Each row of a before or after table is a point. The points were changed in one or more steps. Then noise was added and the rows were shuffled. The steps act on columns, c1 being the first. What was done? A step turns or swaps two columns, mirrors them in a line or flattens them onto one, adds a multiple of one to another, or multiplies or shifts one. Angles are multiples of 10 degrees, from the lower column toward the higher: turns from -170 to 170, lines from 10 to 170 but not 90. Use the fewest steps. Two steps may share a column if one is a turn and the other turns, adds or multiplies; they go together, in the order done. Otherwise the lowest column goes first.
In the rows, zero is written as 128.

Before (11 x 2)
[[187 140]
 [157 136]
 [151  70]
 [125 114]
 [167 151]
 [190 158]
 [192 161]
 [120  90]
 [164 167]
 [177 112]
 [129 125]]
After (11 x 2)
[[105  12]
 [ 70 151]
 [130  97]
 [ 84 173]
 [131  51]
 [ 95 208]
 [100 147]
 [125 122]
 [ 66 192]
 [ 78  96]
 [ 73 188]]
Steps: multiply c1 by -1; multiply c2 by 2

Before (8 x 4)
[[ 86 104 130  76]
 [111 143 117 133]
 [135  47  82  76]
 [125 119 140  58]
 [116  89 164 143]
 [124 139  98 126]
 [161 198 130 144]
 [ 87 108  60 106]]
After (8 x 4)
[[126 115  74  83]
 [111 117 127 141]
 [114  71 158 104]
 [124 133 112 152]
 [ 87  47  76 176]
 [ 88  40  84 100]
 [160 249 143 136]
 [133  57  60 140]]
Steps: add 1.5 times c1 to c2; turn c3 and c4 by -60 degrees

Before (10 x 8)
[[ 66 107 100 154 132 108 132 139]
 [117 120 112 154 124 124 136 126]
 [ 93  95 107 148 180 135 139  78]
 [110 107 179 123 130 142 109 151]
 [ 99 109  93  66 147  92 135  98]
 [122 115 138 159 139 118 136 145]
 [115 148 127  89 155 125 115 130]
 [131 101 133 146 132  94   7 118]
 [128 101  89 161 172 114 132 142]
 [127 115  84 105 138 136 131 146]]
After (10 x 8)
[[128 125 107 154 187 135 142 177]
 [128 128  89 173 187 115 116 117]
 [127 158 126  89 143 125 137 121]
 [127 121  93  77 171  94 137 158]
 [128 112 100 162 150 109 118 121]
 [129 124 137 155 148 117 113 120]
 [129 122  85 117 138 136 117 113]
 [129 118 113 159 131 122 121 133]
 [128 110 178 107 134 143 134  99]
 [128 108 132 145 161  94 238  77]]
Steps: multiply c1 by 0; turn c2 and c5 by -30 degrees; add -0.5 times c6 to c5; add -0.3 times c3 to c4; turn c7 and c8 by 150 degrees

Before (12 x 12)
[[154 171 157  95 161 111 158  90 115 118 163 128]
 [143 142 140 165 139 139 113 164 119 178 103 131]
 [154 143  89 155 184 107 156 152 121 100  84 131]
 [170 110  88 130 173 182 205 103 139 157  71 126]
 [ 84 159  92 138 102 112 118 100 152 114  99 102]
 [ 81  81 163 128 177 142 172 135 105 143 113 100]
 [111 171  96 124 116 102 155 156 154 142 145 103]
 [103 174  90  92 120 184 143 144 106 143 170 167]
 [138 119 129  81 182 174 150 131 118 111 152  92]
 [100 138 141 142 105 144 141  82 180 152 165 141]
 [ 99  90 116  96 172  94 148 106 197 188 127  82]
 [123 147 162  94 144 120 132 135 148 110 119 121]]
After (12 x 12)
[[157 161 133 103  79 178 150 151 154 114 122  97]
 [ 90 122 232  76  82 139 175 141 164 133 107  98]
 [144 164 232 134 121 108 132 147 120  98 131 122]
 [114 150  91  83  85 100 153 161  70 196 140  84]
 [ 95 133 165 135 119 158 138 106  66 161 150 144]
 [122 157  29 163 153 115 154 150 114 158 152  99]
 [123  98 162 160 135 127 119 149 160 166 104 122]
 [161 154 214 163  67 130 148 112 133 135 172 121]
 [136  98  16 152  85  94 158 167 162  90  98 136]
 [ 92 148  19 152 136 100 127 104  90 107 116  96]
 [166 110  13 115  75 143 209 141 137 119  53 126]
 [129 186  17 152 146 203 142 129 151 153 135 168]]
Steps: turn c1 and c4 by 30 degrees; turn c2 and c4 by 70 degrees; multiply c3 by 3; turn c5 and c8 by -150 degrees; turn c8 and c9 by -150 degrees; turn c6 and c11 by -30 degrees; add 0.5 times c11 to c10

Before (14 x 18)
[[119 187  70  97 113  87 134 118  88  60 182  97  85 125 104 169 138 131]
 [136 107 195 194  76 173 142 108 106  31 145 106 171 149 195 136 135 135]
 [195 115 163 117  92 112 110  98 184 174  98 142  97  80 124  95 102  46]
 [ 72 133 172 155  82  81 100 147 155 157 148 137 200  73 159 117 171 123]
 [128 115 166  76 115 106 179  94 149  72  76 194 108 172  57  86 209 163]
 [161 150  74 190  88  92 132 129 108 107 146 100  85 104  67 144 186  67]
 [191 189  73 167 170  98 110 158 182 139  94 106 141 113  69 145 111 180]
 [154  81 196  86 143 180 113 233 133 124  59 158  90  61  56 200 101  77]
 [194  96 204 144  89 117 126 188  99  95 130  82 127 158 152 116 171 132]
 [184 165 134  71 204  97  89 162 199 171 132 118 173  96 190 157 200  68]
 [112 126 122 138 108  94 156 160  97 125 121 137 158 155 198 178 161 131]
 [153  67  62 134 100 185 198 222 148 101 175 135  90  86 143 101  92  84]
 [ 57 124  64 202 209 115 152 169  86 164 123 100 187 146 137 137 103 119]
 [153 148 127 182 109 100 121 115 192  42 186 153  90 184 123 107 151 178]]
After (14 x 18)
[[196  94 206 113 105 116 144 182 100  93 131  83 127 159 118 114 137 113]
 [153  66  64 105 142 186 210 214 146  99 176 135  90  86 112 103 136 109]
 [154 148 127 152 122 100 124 118 192  42 185 154  91 183 131 104 109 154]
 [137 107 196 163 104 173 169  97 107  30 146 106 170 150 134 136 125 130]
 [194 116 164  86  78 109 146 100 187 174 100 139  96  80 132  94 157  77]
 [121 187  69  67 120  86 144 124  89  62 185  95  86 123 128 170 131 124]
 [111 126 122 108 137  93 157 145  98 126 124 136 161 154 126 179 133 115]
 [131 115 166  47 163 104 167 107 149  73  77 194 107 171 132  84 134 119]
 [162 150  74 161  93  93 161 138 108 107 146 101  86 103 126 143 169  58]
 [190 191  73 137 144  96  93 165 182 141  95 108 142 114 120 145 103 176]
 [ 55 126  65 171 211 114  92 165  88 165 121  99 187 145 122 136 128 134]
 [184 164 135  41 157  96  57 152 200 169 129 119 170  96 126 157 172  53]
 [ 74 131 172 121  59  82 147 140 155 159 149 138 199  72 125 117 139 107]
 [153  82 197  56 115 181 119 243 132 125  62 157  90  58 107 199 141 103]]
Steps: shift c4 by -30; add 0.3 times c14 to c5; turn c5 and c7 by -40 degrees; flatten c8 and c15 onto the line at 170 degrees; flatten c17 and c18 onto the line at 120 degrees

Before (10 x 24)
[[ 79 152  98 144  94  89 131 125 173 158 141  47  98 188 124 166 148 149
   82 101 116 132  90 171]
 [ 95 161  38 123 139  76 154  77 191 193 136  69 182 143 163 116 130  72
  120 180  50 130 161 109]
 [124 177  66  89 153 134  87 108 184 149 141 108 134  85 187 113 112 159
  116 151 156  89 180 142]
 [132 125 158 123 155 200 124  79  80 131 141 118 100 110 177  85 115 163
  105 173  85 101 152  84]
 [ 92 127 159 185  95 131 115 147 128 198 108 113 134 139 122 143 141 132
  157 142 136 189 131 167]
 [111 103  84 116  92  82  82  37  80 100 196 128  84 123  45 127 119 186
  184 142 150  89 148 110]
 [129 102 109 161 175 129 140 164 147 169  71 100 149  86 109 154  76 158
   84 163  73 139 139 103]
 [164 176  93  88 130 176 207  78 135 126 130 137 161 113 111   7 108  99
  128 183 128 101 160  78]
 [ 91 117 166 120 111 148  86 193 104 232 102 161 116 112  60 109 122  99
  110 169 135 148 164 103]
 [168  98 107 126 146  95  79  97 101  87 147  57 110  78  91 118  99 111
   87 160 112  73 141 224]]
After (10 x 24)
[[133 107 158 121 156 203 122  77 103 134 140 103 100 130 180  86 113 165
  111 173  83 100 123  76]
 [ 76 188 102 144  92  90 130 127 218 160 140  37  97 106 119 168 149 149
  143 101 117 136 122 183]
 [126  88 111 159 175 131 139 161 186 166  68  75 146 149 108 157  78 159
  109 161  73 137 128 102]
 [ 94 142  41 124 137  76 150  78 196 192 138  73 182  96 164 116 129  71
  163 183  47 129 141  99]
 [127  83  65  94 155 130  94 109 197 150 141 107 134  79 187 114 109 163
  133 151 155  87 163 127]
 [ 90 134 163 186  93 133 113 147  98 199 111 138 133 132 120 146 143 132
  159 146 136 185 144 158]
 [170  79 108 122 151  98  82  98 147  88 146  49 110 154  91 118  99 110
  146 160 112  73 180 208]
 [108 125  84 118  93  81  80  40  22  99 195 162  87 155  46 127 114 185
  170 141 147  92 128 106]
 [ 91 109 168 116 109 147  83 194 118 235  99 143 112 143  58 111 125  98
   95 168 140 152 136  92]
 [161 111  91  87 128 176 205  80 135 125 130 137 161  76 112   7 113  98
  124 181 126 104 124  69]]
Steps: turn c2 and c14 by -90 degrees; add -1 times c19 to c9; turn c12 and c19 by -40 degrees; multiply c23 by 0.7; turn c23 and c24 by -30 degrees

Before (13 x 48)
[[168 110 133 197 134 158  95 142  67 123 146 104  72 145 109 228 170 161
  112 127 150 127 168  92 140 118 134 129 140 136 134 137 154 109 110 130
  102  64 142 152 153 108 180 120 124 158 105 113]
 [145 139 135 166 152 173  72 105  86  80 130  91  93 133  91 187 135 120
  157 155 144 103 166 109 159 150 125 107 125 131 170 137 161  84 139  94
  150  73 132 147 192 104 173 118 138 132 108  99]
 [ 57 170 108 117 153  83 127 144 138 134 114 161 196 145 158 145 139 127
  117 150 158 105 157 139 107 112 169 111  57 112 108 100 134 163 109 140
  163 150 149 150 157 110  90 103 119 134 184 128]
 [155 154 129 213 111 203  90 120  99 113 149  90  90 146 117 163 155 124
  115 122 118 150 139 117 178 130 136 115 176  96 145 142 122 125 156 101
  126  78 135 164 179 124 164 130 157 156 123 155]
 [145 141 112 212 118 140  81 142  76 114 123  80  88 122 154 165 114 148
  143 127 141 142 161 153 170 130 108 125 131 130 136 160 115  74 130  96
  141  65 119 167 139 107 140 113 129 190 145 101]
 [176  78 164  95 149 111 133  38  52 131 155  85 168 134 137 124 114 147
  140  98  25 119  86 135 183 119 131 160 111 104  66 172 100  98 175 115
  132 164 199 171 129   7 118 143 114 141 136 183]
 [111 194 144 147 136 108 132 124 139 157  85 178 153  99 192 105 131 113
  140 142 121  53 156 140 142 120 151 118  81 108 128  83 134 145 127 170
  104 145 126 121 116 126  82  90 144 128 143 114]
 [160 150 115 156 141 127  86 144 117  86 156  58  77 111 139 183 111 157
  121 141  99 142 161  92 165 115 152 119 149 127 143 100 133 106 128 145
  133  63 136 166 152 114 165  85 182 150  96 120]
 [ 82 133 132 113 120  81 187 124 166 168 104 145 202 118 119 145 132 148
  109 131 124  99 100 125  95 125 175  92 101 111 144  77 138 137 147  82
  119 137 143 140  86  94 116 110 116 103 143 107]
 [ 51 144 140 121 156  71 157  95 136 176 117 160 188  96 159 152 119 131
  138  96 131 103  90 137  98 108 162 108 127 111 140  68 128 129  99 178
  144 119 121 131 135 114 126 100 118  90 182 114]
 [ 81 155 131 136 154 100 156 112 116 154 112 123 202  94 121 129 144 141
  106 135 108  96 153 142 122 102  99  90 131 107 120  49 160 156 124 135
  137 123 151  87 135 100  84 101 114 129 162 112]
 [161  61 139 110 113 116 119  29  76 104 119 107 167 108 149 110 103 133
  128 130  95 122  70 139 204  73 117 192 142 126  71 167 124 142 126  97
  132 158 186 175 134  37 118 133 149 146 112 155]
 [ 83 151 129 132 148  99 144  65 155 153 135 123 166 122 141 122  89 126
  100 104 132  89 135 100  93 130 152  96  81 118 129 102 148 190 131 165
  157 122 129 112  85 110 137  86 112 137 138 114]]
After (13 x 48)
[[155 157 130 214 118 199  88 117 101 144 138  90  90 148 119 163 155 120
  112 119 122 141 135 128 174 122 140 107 170  96 149 157 116 126 155 172
  125  82 116 162 174 120 165 132 145 156 129 160]
 [ 87 156 124 128 142  99 147  76 163 130  99 125 172 120 139 127  87 130
   99 108 133  91 134  90  90 133 144  94  78 123 129 100 152 153 130  92
   92 125 189 109  77 107 140  92 127 135 133 109]
 [147 141 135 169 151 171  75 106  85 138 176  93  99 130  85 184 136 119
  151 159 139 105 159 124 157 148 128 104 159 133 167 141 174 115 136 117
   97  71 176 145 193 100 167 123 132 129 110  99]
 [161 111 137 204 133 166 101  99  71 151 127 107  75 141 106 227 177 156
  118 131 147 129 167 154 145 116 138 132 130 139 132 137 164 111 109 138
  141  62  62 153 148 109 179 115 123 162 107 116]
 [ 52 166 104 119 150  83 124 147 134 110 123 159 193 143 158 137 139 122
  118 150 150 100 159 127 108 116 165 113 101 109 108  98 136 140 101  59
   67 153 190 156 156 116  85  96 137 134 194 136]
 [110 194 146 146 144 103 131 143 140  83 102 176 149  99 189 101 127 109
  135 138 126  52 148 117 146 121 149 124  79 119 129  97 132 136 125  92
  154 147  80 115 113 125  85  94 167 129 143 117]
 [174  80 161  94 150 107 129  89  49 150 123  88 170 137 138 123 114 148
  136  95  54 123  82  48 186 112 135 161 144 115  65 148 100 111 172 105
   60 159 110 174 123   2 116 138  84 143 136 182]
 [ 51 141 139 116 152  70 154 125 137 114  81 164 182  97 153 151 123 128
  138  93 131 109  88  91  94 109 163 100  75 113 137  80 132 128 104 134
  125 121 166 130 135 113 120 100 160  96 183 114]
 [161 150 112 151 135 130  83 106 121 161 167  57  69 112 142 181 109 148
  125 132 102 139 163 167 158 111 149 121 105 126 140 140 135 119 127 148
  115  63 137 160 152 112 169  85 193 156 101 117]
 [142 141 118 213 118 139  78 159  74 129 144  82  87 126 153 166 118 147
  141 126 130 139 166 122 174 131 103 119 151 134 137 152 111 102 130 124
  126  66 161 168 139 108 136 110 110 190 150  97]
 [160  55 139 116 111 115 118  83  69 124 154 108 172 112 149 113 100 135
  119 133 105 120  75  37 206  75 116 193 156 128  67 169 129 130 131 140
   77 159 100 174 130  42 115 137 118 144 108 159]
 [ 82 132 134 112 125  86 192 125 161  93 100 143 202 121 123 142 134 156
  115 128 124 100 104 127  94 126 174  99 168 113 141  81 135 130 143  96
  124 136 103 139  77  93 112 109 153 101 146 105]
 [ 86 156 134 131 154 101 155 130 114  98 108 118 199  95 121 129 146 143
  104 128 116  89 150 106 119  99 105  82 115 115 122  54 161 145 125 131
   96 125 137  90 133  94  82 100 163 126 161 108]]
Steps: mirror c8 and c24 in the line at 30 degrees; turn c10 and c11 by -100 degrees; multiply c21 by 0.7; turn c29 and c36 by 80 degrees; turn c32 and c45 by -40 degrees; multiply c34 by 0.4; multiply c37 by 2.5; turn c37 and c39 by 120 degrees

Before (8 x 64)
[[116 137 143 106 119 130 142 145  84 152 136 137 132  87 138 113  80 168
  159 124 112  93 138 127 139 147 130  95 104  97 122 132 152 147 159 184
  132  99 140 144  46 133 166 142 108 137 114  92 126 112 128 141 127 150
   99 178 115 123 116 126 112 161 123 153]
 [144 178 145 134 155 117 130 156 173 153 131 152 124 131  99 113 130 112
  126  88 113 156 148 112 167 138  99 156 135  76 127 108 139 111 138 115
  176 139 154 133 135 118 153 148  88 162 106 117 123 137 174 135 145 149
   81 130 114 146 124 158 124 145 101 144]
 [130  99 158 102 140  95 153 138 117 142 112 133 138 159 145 130 107 113
  102 154 132 109 137 162 160  87 165 157 160  96 101 150 130 141 140 104
  118 103 113 119 125 133 109 131 140 162 115 137 142 109 155 160 139 117
   87 154 156  97 176  88  98 149  92 128]
 [120 123 138 131 144 115 129  93 139  96 145 112 163 131 113 104 103 131
  100  92 124 148 133 129 152 113 109 153 150  86 103 168 123 133 141  85
  108 172 150 104 121 136 130 111 120 154 170 112 148  96 126 154  67 117
  111 134 136 119 129 101 133 137 134 124]
 [122 119  95 115 192 187 113 132 129 157 186 129  71 149  79 133 117 188
  162 114 149  94 130 136 132 134 160 132 103 156 156  72 111 157 105  90
  107 193 150 159 124 137 109 140 147 105 121 139  77 131 159 113 115 143
  123 120 119 126  95 109  93 174 136 160]
 [150 104 163 130 161 130 140 161  86 124 127  73 120 112 143 160 160 120
  149 106 109 131 138 158  92 101  99 126  79 121 134 126 143  94 156 126
  126 158 184 117 116 119 127 132 151  91 146 122 105  92 148 107 120 131
  106 154 121 159 154 104 117  91  75 121]
 [ 96 165  82 111 138 162 139 143 160 203 170 108 138 115 104 181 134 148
  166 146 107 114 145 156 117 150 137 105 130 112 114  89 160  90 161  97
  153 119 128 182 100  62 123 135 152 122 151 155 133 101 153 213  90 109
  111 124 100 148  88 145  96 162  99 152]
 [136 138 135  64 135 137 115 152 150 145 142 140 150 108  90 163 178  88
  130 143  90  94 118 137 117 101  89 122 161 102 151 111 164  98  94 131
  104 134 154 110 119 155 110 134 116  99 116 141 137 120 101 133 145 114
  155 132 135 125  86 143 164 156 138 120]]
After (8 x 64)
[[127 112 159  84 139  96 158 137 111 140 116 128 134 157 145 133 125 111
  105 157 129 108 140 157 160  88 166 154 159 225 103 148 130 140 137 106
  103 140 113 122 144 130 158 133 134 164 115 135 140 110 155 159 141 113
   84 156 158  96 180  88  93 147  92 128]
 [122 132 138 113 144 117 129  94 135 100 145 113 161 130 114 105 148 130
   98  92 127 149 133 129 154 114 109 156 151 192 102 168 125 134 139  88
  105  71 153 106 176 136 150 110 119 152 169 110 145  98 128 155  67 116
  110 133 140 117 131 102 133 136 137 125]
 [ 98 140  79  88 138 157 142 138 164 202 174 109 137 114 103 181 119 150
  165 147 112 113 144 158 117 148 140  98 132 171 115  89 154  88 158  98
  172 130 126 181 114  64 125 136 154 121 147 154 131 101 151 213  94 108
  113 124  97 147  86 144  95 159 100 153]
 [143 134 144 113 157 121 132 153 172 154 130 152 126 126  95 114 147 114
  127  88 110 157 150 111 163 136  99 157 135 234 128 106 137 110 137 114
  194 102 159 132 130 116 110 146  90 164 106 116 126 134 175 137 149 146
   79 133 113 145 123 159 125 145 102 140]
 [149 113 162 112 158 131 140 159  85 121 130  74 120 112 141 157 103 121
  151 109 113 132 137 162  92  96 101 128  81 120 135 122 144  95 158 128
  114  96 185 122 104 121  99 131 152  88 148 121 100  92 146 106 116 130
  107 153 117 155 158 103 114  87  74 119]
 [122 134 102  92 185 183 115 137 128 158 185 128  73 148  82 133 121 190
  161 117 152  92 132 137 133 132 163 131 103  10 156  76 106 159 104  91
  104  78 152 163  40 136 148 136 149 105 116 140  77 135 159 114 113 140
  122 119 120 124  98 110  91 173 136 161]
 [116 134 145  85 116 130 144 147  81 151 135 134 131  86 138 115 186 164
  161 124 111  93 139 131 139 148 129  92 102 224 122 129 149 151 153 184
  137 145 136 145  49 132 136 142 113 136 112  88 124 120 128 142 126 149
  102 184 117 123 114 131 114 160 122 155]
 [139 154 133  44 132 137 116 150 148 146 139 140 150 110  91 163  83  88
  130 147  88  92 117 135 111  95  89 123 157 188 148 113 166  98  92 131
  114 113 153 112 148 157  99 132 118 101 119 137 136 115  99 136 144 111
  157 132 134 126  85 144 167 157 135 119]]
Steps: turn c2 and c37 by 40 degrees; shift c4 by -20; add 1.5 times c13 to c41; turn c17 and c43 by -130 degrees; turn c30 and c38 by 160 degrees; multiply c30 by 2.5

Before (10 x 64)
[[154 115 116 136 119 111 111 147 106 112  83 143 137 153 129 157 153 124
   86  96 110 127 124 166 119 130 148 148 169 166 104 138 137  71 134 107
  157 101  99  65  81 107 135 140 159 120 104 121 108 145 103 142 121 165
  141 100 132 123 114 120 143 128 132 134]
 [171 136 115 110  87 101 150  72 155 133 146 113 121 157 113  53 147 119
  161 138 167 114 121 105 108 127 132 127  88 168  98 124 100  99 144 103
   78 160 183 128 168  73  66 104 133 130 125 117 138 159 118  92 153 139
  121 208 119 105 139 114 189 141 160 113]
 [125 137 145 133 113 104 133 149 124 128  95 148 125 137 101 146 159 105
  101  74  94 140 120 159 132 142 140 129 150 150 118 156 168  86 108  95
   90 124 107  77  98 101 138 133 114 114 140 114  99 130 108 118 121 168
  133 136 132 146 120 107 139 107 165 156]
 [123 105 108 141  90  97 116 143 124 194  93 133 115 140 112 175 158 109
  112  80 109 120 137 175 126 126 121 128 128 162 136 120 133  94 132 105
  158 108 108  78  88 115 132 118 113 131 142 142  89 128 111 120 107 159
  124 108 144 128 116 121 154  98 154 114]
 [144 142  99 146 133 109 169  78 127 115 125 123 114 141 131 118 137 120
  163 179 154 110 152  83 115 107 137 122 125 136 147 157 117 164 119 128
   88 135 132 149  99 177  89  90 179  85 147 152 198 108 166 130  87  79
  137 115  68 142 141 184 108 119  84 143]
 [163 137 103 125 133  84 167 110 110 143 136 139  96 130 134 125 120 152
  126 138 158 114 161  77 108  99 139 111 114 143 153 122 104 172 136 114
   96 161 118 135 122 172 132 136 166  80 161 153 153 111 184 170  91  70
  150 154  98 142 149 155 140 158  71 159]
 [161 158 102 100  47 127 154  80 179 119 145 113 146 115 123  68 159 101
  151 104 183 156 111  86 127 132 114 143 110 178  71 140 125 120 155 141
   91 150 167 175 131  95  75 128 108 119 119 122 142 154  95 117 124 138
  140 170 103  92 145 113 177 121 151 108]
 [138 111 127 113 160 109 202  90 107 122 127 134 107  99 133 114 106 126
  131 164 166  98 127 102 119  99 128 144 136 122 138 128 121 159 113 135
  137 125 110 146 111 154 130 121 156  87 170 134 168 113 164 136  94  98
  143 149  89 145 122 196 126 139 102 130]
 [161 126 111 160 120 141 126 159 116 126  87 134 147 156 123 151 143 123
   98  95  93  99 126 145 143 137 106 138 135 166 123 154 138 112 112 120
  153 130 108  75 106 105 133 138  97 105 140  98  90 134 101 106  96 146
  111  86 146 118 144 118 169  98 155 124]
 [131 104 128 146 138 120 126 164 143 168  69 143 147 162 130 153 141 125
   71 113  76 132 134 166 118 142 132 146 150 200 103 158 134 109 132  88
  153 101 110  87  82 103 173 140 107 132 128 121  83 125  97 111 117 137
  141 110 143 144 131 112 127  61 133 119]]
After (10 x 64)
[[169 116 112 136 123 109 112 144 108 109 168 146 130 151 124 178 153 125
   87  99 112 127 124 169 118 128 145 145 170 161 113 139 134  74 105  77
  152  99 103  63  83 110 140 146 157 120 104 121 105 147  96 144 124 170
  110  99 133 121 111 119 137 129 133 138]
 [131  99 127 144 138 125 129 163 145 163 176 152 120 160 135 167 138 125
   72 115  75 132 128 163 114 139 135 144 157 201 102 157 134 109 105  24
  146 102 113  95  87 104 172 140 104 134 130 120  86 119  96 115 118 137
  104 101 136 144 128 114 129  55 133 120]
 [174 129 106 162 121 143 117 169 110 125 145 148 116 149 134 163 153 126
   99  99  92  94 122 137 140 147 110 135 134 160 127 151 134 109 102 110
  129 141 109  71 106 108 136 137 106 107 140  94  96 136 105 108  98 142
   92  83 150 118 143 119 171  96 148 123]
 [175 158 102 100  41 123 153  85 177 108 119 136  99 114 122  31 161 103
  156  98 179 153 107  81 127 133 110 138 115 176  69 137 125 124 176 161
  136 153 166 176 132  97  78 119 112 121 116 118 142 158  89 113 127 142
  147 169 104  96 150 108 178 123 152 111]
 [126 139 145 136 115 106 129 146 124 129 165 138 144 139  96 155 157 106
   96  76  87 143 115 159 132 139 137 128 147 148 113 156 165  91 154  47
   94 126 106  77 100 104 141 138 115 118 138 113  96 135 108 120 118 162
  112 133 132 152 125 110 141 111 165 151]
 [186 140 107 120 127  83 165 116 109 146 132 117 159 129 132 125 122 154
  127 132 161 113 157  73 109  95 138 115 123 147 151 126 106 169 163  94
  120 159 120 133 123 175 134 135 166  77 160 146 154 109 186 175  92  72
  153 157 101 137 142 148 145 150  68 156]
 [139 112 127 113 158 114 203  93 106 122 138 113 145 103 133 110 110 127
  131 160 164  98 122 101 119  98 125 140 139 116 144 129 113 160 118 145
  122 124 109 147 104 159 124 122 162  87 164 135 166 107 167 132  94  94
  138 149  94 144 121 198 122 140 112 126]
 [150 143  99 138 128 109 168  85 127 115 135 117 137 144 136 105 137 122
  168 181 155 111 150  79 117 105 140 123 127 136 142 157 120 162 160 135
   99 135 135 151  98 178  88  81 184  85 148 152 201 110 167 126  89  77
  141 119  71 147 142 183 109 115  84 153]
 [199 131 115 111  88 107 150  74 155 140 114 110 120 161 111  12 145 126
  161 141 171 113 122 105 114 129 128 122  85 171  95 120 102  99 183  68
  114 163 182 125 169  73  70 103 134 130 125 119 141 168 116  96 149 144
  135 208 122 102 145 110 193 143 157 114]
 [117 109 106 141  94  92 119 145 121 195 159 125 140 139 111 212 159 111
  110  75 105 118 137 173 126 127 115 131 128 163 130 125 130  95 108  74
  142 103 110  77  88 108 136 120 111 127 143 138  88 123 112 114 114 154
  109 104 140 125 110 118 152  93 156 111]]
Steps: multiply c1 by 1.6; mirror c11 and c55 in the line at 70 degrees; mirror c12 and c13 in the line at 20 degrees; multiply c16 by 1.6; turn c35 and c37 by 60 degrees; multiply c36 by 2.5
